Each row of a before or after table is a point. One or more steps were done to the points. Then noise was added and the rows were shuffled. The steps act on how far a point lies along the listed directions, d1 being the first. What was done? A step turns or swaps two directions, mirrors them in a line or flattens them onto one, adds a multiple of one to another, or multiplies one. Angles are multiples of 10 degrees, from the lower direction toward the higher: turns from -170 to 170, lines from 10 to 170 but not 90. Use the fewest steps. Two steps may share a direction if one is a turn and the other turns, adds or multiplies; they go together, in the order done. Otherwise the lowest direction goes first.
In the rows, zero is written as 128.

Directions:
(1): [133 173  92]
(2): [ 78 149 147]
Before, 14 rows:
[[142 112 101]
 [ 81 141 130]
 [135 139 104]
 [111 108 149]
 [119 151 116]
 [ 27 164 160]
 [ 90 171 122]
 [116 123 131]
 [168  97 132]
 [ 89 156 131]
 [132 164 122]
 [109 163 102]
 [ 19 162 172]
 [136 154 134]]
After:
[[162  78 140]
 [125 132 101]
 [118 116 135]
 [130  28 186]
 [107 171 116]
 [146 130 107]
 [161 123 132]
 [138  87 141]
 [126  86 139]
 [149 112 125]
 [164  94 113]
 [124  28 202]
 [ 99 123 142]
 [152 133 140]]
Steps: mirror d1 and d2 in the line at 140 degrees

Directions:
(1): [154 116 107 138 115  49  95 126]
(2): [171 112  67 122 130 166 116  90]
(3): [ 70 108 105 181 148 121 132  92]
Before, 10 rows:
[[164 117 125 111 111 100 110 138]
 [142 132 129 101 122 177 141 132]
 [137 132 144 119 111  99 116 143]
 [123 128 134 129 111  81 109 139]
 [127 118 117 126 117  86 120 126]
 [123 142 132 132 138 142 141 123]
 [112 111 109 155 131 108 122 111]
 [143 112  96 120 125 142 124 106]
 [148 122 113 121 136 145 132 122]
 [102 139 152 140 131 116 125 135]]
After, 10 rows:
[[125 130 153 134 109  48 107 150]
 [177 100  51 114 126 164 114  78]
 [141 111 110 131 107  28  99 130]
 [141 112 101 145 121  83 108 117]
 [ 80 150 190 139 127  98 133 161]
 [123 126 144 141  99   6  91 154]
 [175 102  99 129 106  50  87 121]
 [128 131 119 103 135 247 161 112]
 [116 147 140 127 141 171 152 124]
 [161 114  87 118 140 173 129 103]]
Steps: multiply d1 by 2.5; multiply d2 by 2.5; multiply d3 by 0.4

Directions:
(1): [153  73 123  99 114 138 169 140 202 117  99 139]
(2): [146 153 126  98  86 146 181  81  79 123  95 156]
(3): [ 79 130 131 142  74  58 139 108 149  95 152 145]
(4): [124 167  77 157 119 173 132 119 168 150 165 179]
Before (12 x 12):
[[116 164 151 107  81  72 139  70  71  88 124 138]
 [187  75 146  75 149 163 173 162 151 122  65  87]
 [109 130 137 145  86  72 137 131 166 106 142 174]
 [ 72 118 154 130  65  48 179  94 147  66 142 155]
 [102 146 110 171 181 118  66 141 162 140 182 127]
 [146 122  88 116 152 186 150 159 185 150 110 135]
 [100 200 111 142 127  90  83  85  42 125 184 145]
 [108 143 135 148 119 136 125 139 192 126 130 155]
 [ 85 109 131 160 120  77  93 161 159  97 151 137]
 [102 162 125 159 120 148 115  97  89 116 157 130]
 [108 101 118 127  90 118 128 109 167 118 127 137]
 [103 176  90 147 136 119  93 115 122 158 195 146]]
After:
[[138 134 147 118 112 159 160 131 158 126  95 158]
 [ 93 137  85 140  96 111 151 141 206 124 146 161]
 [157  78 138  52 127 100 162 124 139 120  89 113]
 [136  88 160 111 144 138 136 131 120  98 110  84]
 [132 111 149  82  87  97 184  74 113  87  88 142]
 [172 135 146 109 197 158  71 143  87 143 111  88]
 [ 79 194  87 183 118 119 105 133 153 129 209 150]
 [138 126  94 127 126 180 124 105 139 149 118 138]
 [177  64 171  65 170  87 116 135  90 107  90  75]
 [146 141 128 111 104 157 163 111  75 120  79 155]
 [186 147 136 113 144 181 146 136 112 149 103 174]
 [177 151 132 117 191 233 138 124  80 159 109 132]]
Steps: swap d1 and d4; turn d2 and d3 by -150 degrees
